Each point is reached from the start by the listed moves, each made once or not at all, plus a little noise. Say if it took an odd or an even number of moves. Then give how often each move was made.

Moves:
(1): [35,-29,-7]
(2): [23,29,-13]
Start: [3,10,-10]
Points:
[-1,12,-11] => even (0, 0)
[60,12,-29] => even (1, 1)
[39,-21,-18] => odd (1, 0)
[29,38,-24] => odd (0, 1)

Moves:
(1): [18,2,4,-11,0,20,-6,0]
(2): [5,12,-6,21,3,3,-5,-14]
(3): [1,-6,24,4,-9,-4,-9,-1]
(4): [6,-15,-14,24,-8,10,-12,0]
(5): [12,7,10,14,20,1,22,8]
(6): [-20,-14,-1,-2,1,20,4,-2]
Start: [-3,1,-7,2,4,10,9,-2]
Points:
[-3,-1,19,40,20,31,20,-12] => even (0, 1, 1, 0, 1, 1)
[1,-27,-18,13,-4,60,-1,-3] => odd (1, 0, 0, 1, 0, 1)
[-3,-5,18,6,-4,6,1,-4] => odd (0, 0, 1, 0, 0, 0)

Moves:
(1): [8,-3,10,2,-10,6,-6,-1,-7,-13,5,0]
(2): [7,20,-7,-11,3,-11,-1,-8,9,-11,-4,-2]
(3): [-8,0,23,2,0,6,1,0,5,-14,6,-16]
(4): [-4,8,-4,16,-3,0,13,-10,-2,-3,0,0]
(5): [3,-6,-7,14,22,-1,-6,7,-1,-4,8,-21]
(6): [-4,11,-5,-10,-3,29,-6,-2,15,1,3,1]
(7): [8,-1,4,-11,2,-2,12,6,-6,-4,4,4]
(8): [2,8,-4,10,-3,-6,-9,15,12,0,12,-3]
(9): [10,-13,1,6,-13,-7,13,-6,20,6,11,-4]
(10): [8,13,13,6,8,5,-6,-11,-5,20,11,-2]
(11): [-5,4,-3,1,-5,-3,-1,-10,-4,-1,13,3]
Start: [9,14,6,-21,-12,-2,11,5,4,1,0,2]
Points:
[17,19,30,18,-4,-11,2,1,32,5,60,-39] => even (0, 0, 1, 0, 1, 0, 0, 1, 1, 1, 1)
[18,12,43,-8,-16,2,19,-13,26,12,27,-22] => odd (0, 0, 1, 0, 0, 0, 0, 0, 1, 1, 0)
[42,26,28,8,-32,-6,29,-4,13,7,42,-2] => even (1, 0, 0, 1, 0, 0, 1, 1, 1, 1, 0)
[28,31,20,-8,-16,13,-3,8,56,-34,41,-43] => odd (1, 1, 1, 0, 1, 1, 0, 1, 1, 0, 0)
[-9,36,22,-10,-19,33,18,-6,20,-16,9,-14] => odd (0, 0, 1, 1, 0, 1, 0, 0, 0, 0, 0)

Moves:
(1): [23,-2,7,-3,-4,12,-1,16,-3,0,-12,1,1,4,1]
(2): [5,26,19,0,11,10,5,7,5,-5,-4,1,-1,-7,-8]
(3): [-13,-3,26,-3,-9,15,-8,18,2,8,11,-4,11,-2,13]
(4): [-1,-3,-4,22,-16,9,-3,0,-1,-10,11,4,-16,-2,-18]
(5): [13,-7,21,11,8,-11,11,-7,4,8,4,-10,12,14,3]
(6): [2,-8,-6,1,5,18,-3,-3,18,12,-9,-5,-7,4,-10]
(7): [4,-1,6,1,1,4,25,3,6,1,-4,15,-1,0,0]
(8): [-1,-9,-5,0,6,1,-7,15,7,-5,4,4,-11,13,-10]
(9): [5,0,6,4,-10,-5,-4,5,21,-3,-1,-10,0,-2,4]
(10): [-1,-3,-1,0,2,-11,3,12,-4,22,-3,-1,2,-10,-14]
(11): [17,6,-11,-4,5,12,6,-4,9,5,25,5,-1,-1,-3]
(12): [17,-1,11,2,-1,11,-13,4,2,18,-7,33,-7,9,7]
(13): [-7,3,0,0,-1,5,0,1,2,-2,-9,6,29,-8,-1]
(14): [-2,12,-4,-8,-11,-3,5,-1,-1,5,-5,-1,7,20,-8]
Start: [-13,14,-9,6,3,-3,4,-19,-6,5,-6,-3,-15,12,6]
Points:
[24,23,60,6,-1,37,30,36,55,29,-23,-12,-4,56,-13] => odd (1, 1, 1, 0, 1, 1, 1, 1, 1, 0, 0, 0, 0, 1)
[27,38,33,10,2,14,21,11,34,43,-48,-23,28,30,-28] => even (1, 1, 0, 0, 1, 1, 0, 0, 1, 1, 0, 0, 1, 1)
[13,48,-10,21,-13,40,8,-15,47,9,9,-7,-31,27,-36] => even (0, 1, 0, 1, 0, 1, 0, 0, 1, 0, 1, 0, 0, 1)
[51,39,22,4,7,25,-2,22,25,41,-10,27,-19,6,-8] => even (1, 1, 0, 0, 0, 0, 0, 0, 1, 1, 1, 1, 0, 0)
[9,25,23,18,28,12,17,-23,21,21,-17,-18,-10,25,-10] => odd (0, 1, 0, 0, 1, 1, 0, 0, 0, 0, 0, 0, 0, 0)
[-13,5,-1,13,-1,-8,21,19,29,18,-21,10,6,5,-17] => odd (0, 0, 0, 0, 0, 0, 1, 1, 1, 1, 0, 0, 1, 0)

Moves:
(1): [6,2,3,0,-4,1,1,-2,-3,2,-8,3,0,2,4,6,0,5,-4,-1,0,4,3,1]
(2): [-3,13,-1,-8,-13,3,3,1,-3,-5,9,4,2,6,-8,7,2,-1,-3,19,-2,-4,3,6]
(3): [-3,7,13,10,-4,4,-1,-2,3,-6,-1,1,6,-2,7,3,-2,0,1,-4,5,-2,-5,0]
(4): [0,-6,-8,16,-3,-5,-13,8,-1,-1,9,-3,1,-17,-7,4,-12,5,-7,4,2,-6,8,1]
(5): [0,10,-4,-3,10,-2,5,1,1,-1,-7,5,5,2,3,-7,2,1,9,1,1,-2,-2,1]
(6): [-7,-2,1,2,11,18,5,-1,-2,1,2,-4,2,-3,-7,11,2,5,-2,2,-9,-4,3,1]
(7): [9,-3,-1,-6,0,-6,16,-6,-7,3,1,4,1,-6,2,-5,-4,-5,-3,7,-3,-9,-9,0]
(8): [-2,-10,6,-7,5,-2,-5,18,2,-10,-6,-1,-5,3,-9,5,-1,-9,-5,-3,9,-2,-1,-4]
(9): [1,3,-5,-2,0,5,-1,3,15,-2,-9,-4,0,-4,8,-5,-5,1,-2,1,0,3,1,3]
(10): [-6,7,3,-4,2,-1,9,1,-4,11,-5,3,6,4,2,3,5,-10,-5,-3,-6,-1,6,4]
(11): [9,2,3,3,-1,-2,-5,0,7,3,4,-1,-5,-4,2,7,-6,-5,7,0,4,5,-2,1]
(12): [-4,-5,-5,-2,4,3,-2,1,-3,-2,2,16,-2,-3,4,5,6,-1,-7,-1,-5,-7,-3,-1]
(13): [3,-8,2,-8,-2,0,-3,-2,2,2,2,-1,11,-2,3,3,-4,1,2,1,-2,-1,3,-6]
(14): [7,-1,-2,6,2,6,2,3,3,-2,2,-1,-4,12,4,0,-1,-4,-1,3,-1,-7,5,-5]
(15): [-5,6,-5,-2,-4,2,-4,2,-6,-4,-2,-7,-3,0,6,5,-2,-3,0,-1,3,-2,-4,-3]
(16): [-3,-2,4,5,-1,-11,8,-13,0,-5,-3,-6,-3,-1,4,17,7,0,3,-2,0,-4,2,1]
(17): [5,-1,6,7,-1,0,-2,10,-2,-3,8,0,5,1,6,1,9,2,1,-2,-2,3,1,2]
(18): [-2,6,1,-4,-5,-1,5,8,4,1,4,0,1,2,0,3,-2,7,0,-1,5,-1,1,-6]
(19): [-4,-5,-1,8,-5,2,-4,5,1,6,-9,1,-3,-3,-4,4,8,-3,8,2,-3,-8,-3,-2]
(20): [-3,-14,0,-3,1,-2,-3,-1,-1,6,-2,-6,-2,2,6,-3,-5,5,-6,19,7,0,-5,5]
(21): [-4,-12,-11,-11,1,3,2,-1,1,0,-6,5,6,-5,-2,-3,10,-2,3,0,25,-9,-4,12]
(22): [-4,-4,0,11,-8,5,6,5,-9,-3,-3,3,2,2,-1,3,-6,-1,5,1,-3,8,3,1]
(23): [-7,-1,6,-10,-3,10,5,5,-6,1,0,1,-13,-7,1,-6,-5,-7,4,13,1,-3,10,-6]
(24): [5,-6,8,-14,0,0,6,-6,2,-2,2,-2,5,2,3,-1,-12,9,5,-3,-9,-15,-3,17]
Start: [5,-9,12,8,-8,-9,-10,-1,1,-11,13,3,0,8,1,-3,11,24,5,-2,0,-7,4,0]
Points:
[-5,-21,19,-20,-39,-1,17,9,-19,-6,24,9,3,4,5,-2,-11,22,2,56,3,-16,9,-5] => odd (0, 1, 0, 0, 0, 0, 1, 0, 0, 0, 0, 0, 1, 0, 0, 0, 0, 1, 0, 1, 0, 1, 1, 0)
[-13,-10,9,3,-12,-6,15,30,5,-22,-19,2,-4,-13,17,14,12,-5,9,14,38,-60,10,-6] => even (0, 0, 1, 1, 1, 0, 1, 1, 1, 1, 0, 0, 0, 1, 1, 1, 0, 1, 1, 0, 1, 0, 1, 0)
[5,-40,30,-12,-15,0,8,10,-9,-24,18,-15,4,21,5,39,11,23,4,40,-12,-59,-6,12] => even (0, 1, 0, 0, 0, 1, 1, 1, 0, 0, 0, 0, 1, 1, 1, 1, 1, 0, 1, 1, 0, 0, 0, 1)
[-19,-27,22,12,-23,6,-12,17,5,-35,-3,-16,19,-7,5,42,-13,35,12,36,0,-43,5,22] => even (0, 1, 1, 1, 1, 1, 0, 1, 1, 0, 0, 0, 1, 0, 1, 1, 0, 0, 1, 1, 0, 1, 0, 1)
[-11,-24,13,-4,-31,-10,16,19,-9,-30,-8,5,14,17,13,29,16,9,17,39,44,-49,-12,-2] => even (0, 1, 1, 0, 1, 0, 1, 1, 0, 0, 0, 0, 1, 1, 1, 1, 0, 1, 1, 1, 1, 1, 0, 0)

Moves:
(1): [-4,-7,-6,0,-18,-8,-1,6,-4,-3,1,22,10,-6,-7,-3,-8,2,3,-8,0,-3,1,-1]
(2): [4,21,-6,-11,-9,9,-9,10,7,-9,16,-1,-11,-13,7,3,2,-8,2,-9,-2,-6,-6,3]
(3): [-12,5,10,-4,-9,-7,-11,20,-2,9,-8,-11,-1,10,-17,-18,-8,7,4,10,4,14,1,-2]
(4): [-5,11,6,4,2,2,10,-3,7,5,-3,-18,7,-2,-8,-6,-3,4,4,3,-14,12,-3,9]
(5): [-6,-3,9,1,8,2,6,5,5,-1,11,7,-7,-6,2,-7,-8,-3,1,-1,-17,2,1,6]
(6): [2,2,-1,0,-2,2,-13,-5,-1,-3,-5,-1,-8,1,-2,-10,0,0,5,2,1,-9,-3,-2]
(7): [-11,5,-4,-18,1,-6,11,-5,-5,8,0,-13,10,-11,-3,8,-7,5,-3,2,-10,1,2,0]
(8): [-14,-8,7,-1,-1,1,5,-6,5,2,-5,-3,13,4,0,8,0,2,-5,-2,-8,-6,9,6]
(9): [-14,6,-1,-5,-8,2,0,-3,-5,-5,-6,11,-4,10,12,-2,-7,10,-6,-2,-7,10,11,5]
(10): [-7,-5,0,2,-3,-14,-5,-1,5,-2,1,8,2,-7,2,-2,3,-2,-6,0,-3,-3,1,-11]
(11): [0,9,5,-7,-3,3,-4,-10,-10,0,1,3,4,-2,-8,2,-7,-4,-2,4,4,13,4,5]
(12): [-9,2,-1,-4,3,-4,4,3,-2,3,-5,3,-4,9,-3,5,2,0,2,-1,-5,2,-3,5]
(13): [11,9,3,-1,7,-6,-10,-5,-3,5,-2,8,6,3,9,1,-1,-7,2,9,-4,-10,-4,-1]
(14): [0,1,-3,-3,-8,6,-9,-1,10,10,1,-6,-6,9,-8,1,-8,8,-1,-18,-6,11,1,5]
(15): [-6,-2,9,4,5,10,15,-3,-9,7,4,6,-4,12,8,10,3,5,-10,3,-3,1,-12,-4]
(16): [5,-2,5,6,-2,-4,-8,-6,0,-7,9,5,2,-3,8,0,1,6,19,-7,-6,-1,15,-6]
(17): [7,-2,2,2,1,13,1,-4,6,10,-4,-2,-3,-7,5,11,8,-3,3,5,-1,2,-6,1]
(18): [10,7,-1,-15,-5,3,-14,9,-3,2,-5,6,5,-8,-6,-17,10,-3,4,-5,-1,0,-1,-8]
(19): [3,0,-11,-3,-4,11,1,2,3,7,12,-4,-2,5,-4,-4,10,-7,8,2,6,2,-3,11]
(20): [2,16,-3,-1,-1,-2,-5,-1,-4,10,1,11,-6,1,-2,1,-2,13,-8,-1,-1,0,-2,8]
(21): [-12,13,3,3,9,-4,10,6,3,6,-6,6,-6,9,-5,-8,-5,2,1,7,8,1,2,-9]
(22): [-15,-7,-6,-1,4,4,-9,15,2,-11,0,-10,9,-5,-9,-10,-4,2,7,-5,-7,4,-1,-6]
(23): [-3,0,-2,10,4,2,1,-7,-13,1,-1,-11,-3,-4,3,1,-7,-9,-1,-6,9,-1,0,7]
(24): [-7,-6,-2,0,9,-1,1,-2,7,3,-2,-13,1,1,3,-2,-2,6,5,-6,11,-4,-14,11]
Start: [3,-6,3,-5,-11,6,3,-4,4,1,6,-1,3,8,-1,-13,-1,8,12,-5,-2,1,14,-4]
Points:
[-23,8,15,-5,-5,-10,-15,-29,11,25,-11,26,10,20,30,6,-1,33,15,-10,-24,-7,21,15] => odd (0, 0, 0, 0, 0, 0, 0, 1, 1, 1, 0, 1, 1, 0, 0, 1, 1, 0, 0, 1, 0, 0, 0, 1)
[-40,27,20,3,5,22,13,-9,7,26,16,23,-35,7,11,-1,-7,3,-3,-9,-21,-19,-4,7] => odd (0, 1, 0, 0, 1, 1, 0, 1, 0, 1, 0, 1, 0, 0, 1, 0, 1, 0, 0, 1, 1, 0, 1, 0)
[-31,25,12,-39,-31,13,-25,-7,-5,36,-1,-31,11,19,-44,-51,-22,14,40,-16,-1,27,41,6] => odd (0, 0, 1, 0, 0, 1, 1, 1, 0, 0, 1, 0, 0, 1, 0, 1, 0, 1, 1, 0, 1, 0, 1, 0)
[-28,60,22,-15,-41,1,-31,-7,-3,40,-20,28,-7,39,-27,-40,-41,47,40,0,-28,47,28,12] => odd (1, 0, 1, 1, 0, 1, 0, 0, 1, 0, 1, 1, 1, 1, 0, 1, 1, 0, 0, 1, 1, 0, 0, 0)

Moves:
(1): [10,0,-2,8,4,-6,1,-5,-1,-2,-1,-16,11,6,-8,-8,1,-3,-7,-1,4,12,-1,-1,-4,-9]
(2): [8,11,-5,0,0,-11,-7,4,2,9,-2,-2,-6,-5,2,7,2,1,1,-1,1,2,2,-1,-9,5]
(3): [-6,1,5,2,0,-12,-11,-7,7,1,12,8,2,-4,2,12,6,-1,-10,-12,-8,-7,4,-3,-4,-2]
(4): [-1,4,0,8,-4,6,2,1,4,-3,8,-3,-2,-3,1,1,-3,-5,11,1,2,0,1,5,-7,-2]
(5): [-10,3,-5,7,14,0,3,11,-3,13,-6,3,1,8,-7,7,-3,1,-4,-3,1,-9,18,4,5,5]
(6): [1,-6,13,-4,4,3,10,3,-7,7,0,9,-11,-12,-3,-5,-6,-10,-8,7,6,3,0,1,-9,-5]
(7): [-4,0,0,9,4,-5,4,-3,10,0,-5,4,7,-11,-2,-3,-9,1,6,6,2,1,2,-8,2,-6]
(8): [-1,0,1,0,7,-4,1,6,3,-4,-4,3,7,-7,-7,-8,1,-3,5,-8,0,-6,-11,2,-5,8]
(9): [-2,4,3,6,4,2,-11,5,3,0,-3,5,-6,3,5,-7,7,1,-1,6,-3,2,-5,1,2,-4]
(10): [3,-1,5,-4,-6,6,-3,-8,4,15,0,3,7,5,-4,1,1,2,7,1,-5,5,-1,6,2,-6]
(11): [-4,0,-1,-3,4,3,0,-2,-1,1,19,3,-5,1,-12,-4,4,8,-1,-2,6,-3,-2,-11,2,-5]
(12): [3,-11,-6,1,0,-5,-1,1,-7,-2,2,6,0,-2,-2,6,3,6,8,4,-2,6,-2,5,-2,-2]
(13): [2,-6,0,-3,2,11,-6,14,4,-5,-1,-1,5,-2,-7,6,3,-2,-8,-3,-8,9,-1,1,0,-5]
(14): [4,-2,9,-3,3,0,11,2,5,-3,3,4,-6,11,5,-2,-1,6,2,-5,-10,5,7,-13,-1,0]
(15): [0,4,1,-4,6,-7,1,1,-3,0,11,0,5,1,7,0,-1,-3,0,5,-3,3,-5,7,4,1]
(16): [17,-9,1,2,5,4,4,6,7,0,4,7,-2,3,-2,7,-2,-5,-1,0,6,-4,-2,2,12,-2]
(17): [2,-5,5,-3,2,0,5,6,-3,3,2,-4,4,-18,3,-3,18,3,6,-3,4,-1,5,2,6,-3]
(18): [-2,1,2,11,-3,2,4,6,-8,6,3,2,6,2,-1,1,-13,14,-2,-16,3,6,-5,1,10,-5]
(19): [-2,0,6,-3,8,6,1,-8,1,-5,-5,-4,-6,-1,-5,10,0,1,6,-1,3,8,-6,2,8,0]
(20): [0,-2,9,-1,-2,-6,-3,7,-3,0,-1,-7,1,6,-3,4,-5,-2,5,5,-2,-5,-1,-6,0,-6]
(21): [-12,-13,3,2,3,-10,-13,10,10,8,2,4,2,6,7,-6,3,-8,8,-11,10,12,9,1,3,4]
(22): [-1,-3,-4,2,-6,-2,1,1,3,4,3,-8,-3,-7,-7,-1,-6,-1,-1,-3,-7,-1,0,0,6,2]
(23): [6,1,6,0,13,3,-11,1,1,-3,2,-4,-5,-5,-3,-5,-10,5,-1,4,-3,-3,15,2,-1,4]
(24): [2,3,-3,-12,-3,-8,9,3,5,-11,-6,1,-1,3,-9,-2,0,0,-6,-1,0,0,-2,16,2,-14]
Start: [1,5,-6,-2,1,8,4,0,2,0,2,7,-2,2,5,-7,-2,-7,-12,5,-3,0,-3,6,0,12]
Points:
[-11,-10,7,33,46,1,-21,60,14,25,-2,34,-5,-26,-11,-13,-26,-7,1,-9,3,20,19,20,-12,9] => even (0, 1, 0, 1, 1, 1, 1, 1, 1, 0, 0, 1, 1, 0, 0, 0, 0, 1, 0, 0, 1, 0, 1, 0)
[20,10,37,13,52,10,3,26,30,27,-6,26,-24,-6,-15,0,-30,-13,16,17,-6,0,17,1,-2,3] => odd (0, 1, 0, 1, 1, 1, 1, 1, 1, 1, 0, 0, 0, 1, 0, 1, 0, 0, 1, 1, 0, 0, 1, 0)
[42,1,16,-3,37,-2,28,16,0,-4,43,9,-23,2,-23,-1,-27,8,-9,-1,9,36,-4,20,5,-19] => odd (1, 1, 0, 1, 0, 1, 0, 0, 0, 0, 1, 1, 0, 1, 1, 1, 0, 1, 1, 0, 0, 0, 1, 1)
[21,-6,-2,12,34,-4,3,21,7,18,30,6,-7,-19,-23,38,-9,-30,-26,-2,-10,23,5,29,0,-2] => even (1, 1, 1, 1, 1, 1, 0, 0, 0, 0, 0, 1, 1, 0, 1, 1, 0, 0, 1, 0, 0, 1, 0, 0)
[1,2,-8,-9,23,1,10,47,-2,16,30,14,-19,-32,-26,-4,15,-7,-17,13,-7,12,4,36,-3,-13] => even (0, 1, 0, 1, 1, 1, 0, 0, 1, 0, 1, 1, 1, 0, 1, 0, 1, 0, 0, 0, 0, 1, 0, 1)
[17,-11,20,3,9,17,35,6,13,-4,1,15,8,0,-31,-3,-27,3,-2,-4,-9,56,-13,20,0,-40] => odd (1, 0, 0, 1, 0, 1, 1, 0, 0, 1, 0, 1, 1, 1, 0, 0, 0, 1, 1, 0, 0, 0, 0, 1)
[13,0,11,23,41,-8,23,26,5,29,8,2,0,-17,-45,0,-37,-2,-15,-10,18,6,-12,-9,19,-7] => even (1, 1, 0, 0, 1, 1, 1, 1, 0, 0, 1, 0, 0, 0, 0, 1, 0, 1, 1, 1, 0, 1, 0, 0)

Moves:
(1): [11,10,0,4,2,3,3,-7,0,9,0,4,-2,6,-6,-2,4,-4,-3,4,-9,-7,-7,1,-4]
(2): [-4,2,-3,-3,6,7,3,-4,4,-2,-2,-3,4,4,4,-4,-2,1,-4,-3,1,1,-9,-2,2]
(3): [-6,8,-4,0,3,-10,12,-8,-3,3,-1,-6,-2,1,-1,2,0,4,8,0,-3,3,8,4,7]
(4): [1,-8,-4,4,2,0,-5,-1,3,5,0,4,7,7,3,-1,1,-4,5,4,-5,-2,6,4,-2]
(5): [1,1,-2,-1,2,-7,-3,-1,3,-1,4,1,4,7,-2,1,1,-2,5,-2,1,0,2,-8,-10]
(6): [-5,6,4,4,6,16,-3,6,-3,-1,-1,-8,-4,-3,0,-5,2,-2,-10,1,-3,5,5,2,-5]
(7): [2,-5,-3,-6,9,-3,7,3,-6,-9,-2,7,-3,-11,-1,3,-3,7,1,-2,-3,-3,-5,1,6]
(8): [1,0,-6,-5,0,-5,10,-1,-6,3,4,4,4,1,4,-4,5,2,1,-4,7,2,-4,2,-4]
(9): [5,16,8,9,2,3,6,8,5,7,2,5,-2,6,4,2,-8,-1,4,-5,-2,-16,6,-6,0]
(10): [4,2,7,-9,6,3,17,-11,-15,2,-6,5,-6,-7,7,14,1,16,1,-2,5,14,-6,0,5]
(11): [9,1,2,3,0,6,3,-1,4,-5,0,4,-4,3,1,7,4,-3,-5,-9,-2,-3,6,0,4]
(12): [-3,7,-2,5,-6,4,-4,3,7,-6,4,2,2,3,2,-4,3,5,0,10,2,7,2,1,2]
(13): [-7,2,8,-12,-5,-8,8,1,1,-3,0,5,0,11,-8,1,4,0,9,0,-2,-5,-2,3,-3]
(14): [2,3,1,-6,6,-3,4,2,1,11,-5,6,-3,5,-5,-5,-1,-3,-5,-1,-3,2,-1,2,4]
(15): [2,-1,3,-7,-8,-7,3,-1,-5,-9,-4,-3,-6,-1,9,-3,3,12,1,-3,-1,4,-5,0,-1]
(16): [-5,5,-4,-6,-2,14,-7,12,-8,-7,-4,-12,-8,-5,4,5,-2,-1,-3,4,3,-2,0,-5,11]
(17): [0,1,4,2,-1,-7,-4,-2,7,4,4,6,2,-2,3,2,14,-2,7,-5,-8,0,4,1,0]
(18): [-12,-3,-2,8,-3,-2,-1,0,-4,7,-4,-1,4,9,-5,-3,8,2,-8,3,3,2,-4,-15,-6]
(19): [-9,-2,-7,-5,-7,10,8,-6,-13,-3,-6,0,-14,-6,6,-8,-8,-2,-2,2,5,15,-11,-3,0]
(20): [0,1,-2,4,4,0,5,-3,4,6,5,3,-9,8,1,0,-2,0,-3,5,4,-2,-6,4,-5]
(21): [8,-3,6,5,8,-5,11,-2,-6,0,-6,3,-2,1,2,0,5,-6,7,-2,8,1,-1,-1,5]
(22): [0,-4,3,1,-2,1,5,7,3,-2,10,-7,1,-2,3,8,-7,-2,-2,12,-10,5,0,-2,3]
(23): [1,2,-4,-4,2,-9,10,4,7,-2,-10,3,8,-9,4,12,5,0,4,3,5,0,6,1,-4]
(24): [-1,-2,-8,-4,-4,4,5,2,-1,8,-3,-6,-3,14,-12,-5,-3,2,3,-5,0,9,-14,5,-6]
Start: [7,-3,7,8,-1,5,-7,2,-5,-9,8,2,-5,10,-3,3,8,6,-6,0,-14,-7,8,18,-14]
Points:
[11,-1,0,-7,23,13,55,-5,-14,-14,-7,-5,-23,14,17,31,7,37,-8,3,-25,24,-6,35,-11] => even (0, 1, 1, 1, 0, 1, 1, 0, 0, 1, 1, 0, 0, 0, 1, 0, 0, 0, 0, 1, 0, 1, 1, 1)
[2,16,3,0,6,33,22,-17,-19,-18,9,13,-17,10,22,2,28,20,-12,-11,-6,34,-2,12,-19] => odd (0, 1, 0, 0, 1, 1, 0, 1, 0, 1, 1, 1, 0, 0, 0, 0, 1, 0, 1, 0, 0, 0, 0, 0)
[10,13,-2,10,17,22,21,2,-14,2,7,-28,-26,48,3,-2,8,5,-5,15,-27,8,-11,18,-19] => even (1, 1, 1, 1, 1, 1, 0, 0, 0, 0, 0, 0, 0, 0, 1, 1, 0, 0, 0, 1, 1, 1, 0, 1)
[-8,0,1,14,5,24,12,30,-22,-10,12,-10,-12,16,-4,0,30,12,-11,14,-13,20,-8,7,-7] => even (0, 0, 0, 0, 0, 1, 1, 1, 0, 0, 0, 1, 0, 0, 0, 1, 1, 1, 0, 0, 1, 1, 0, 1)
[5,-5,13,5,3,19,26,0,-20,-34,-2,19,-38,23,13,-6,18,14,-4,8,-11,11,-2,29,-13] => even (0, 0, 0, 1, 0, 1, 1, 0, 0, 0, 1, 1, 1, 0, 1, 0, 0, 0, 1, 1, 1, 0, 0, 0)
[6,13,6,1,0,11,60,-25,-18,8,14,21,-24,60,-1,6,36,14,1,6,-10,33,-40,5,-31] => odd (1, 1, 0, 0, 1, 0, 0, 1, 0, 1, 1, 1, 1, 0, 0, 0, 1, 1, 1, 1, 1, 1, 0, 1)
[12,8,1,-4,-3,-1,17,12,-12,3,6,6,-27,35,5,-11,31,17,1,0,-2,15,-16,27,-7] => odd (0, 0, 0, 0, 0, 0, 0, 1, 0, 0, 0, 1, 0, 1, 1, 1, 1, 0, 0, 1, 1, 0, 0, 1)
[1,14,2,-19,19,-22,50,-11,-7,26,-1,20,-8,43,-9,13,34,16,20,-4,-16,18,8,37,-37] => even (0, 0, 1, 1, 1, 1, 0, 1, 0, 1, 0, 0, 1, 1, 0, 0, 1, 0, 0, 1, 0, 0, 1, 1)
[-1,-8,1,-3,13,-11,29,10,-2,-8,-3,7,-9,13,8,11,10,25,-23,14,-17,2,-16,7,-16] => even (0, 1, 0, 0, 0, 0, 1, 0, 0, 0, 0, 0, 0, 1, 1, 0, 0, 1, 0, 1, 0, 1, 1, 0)
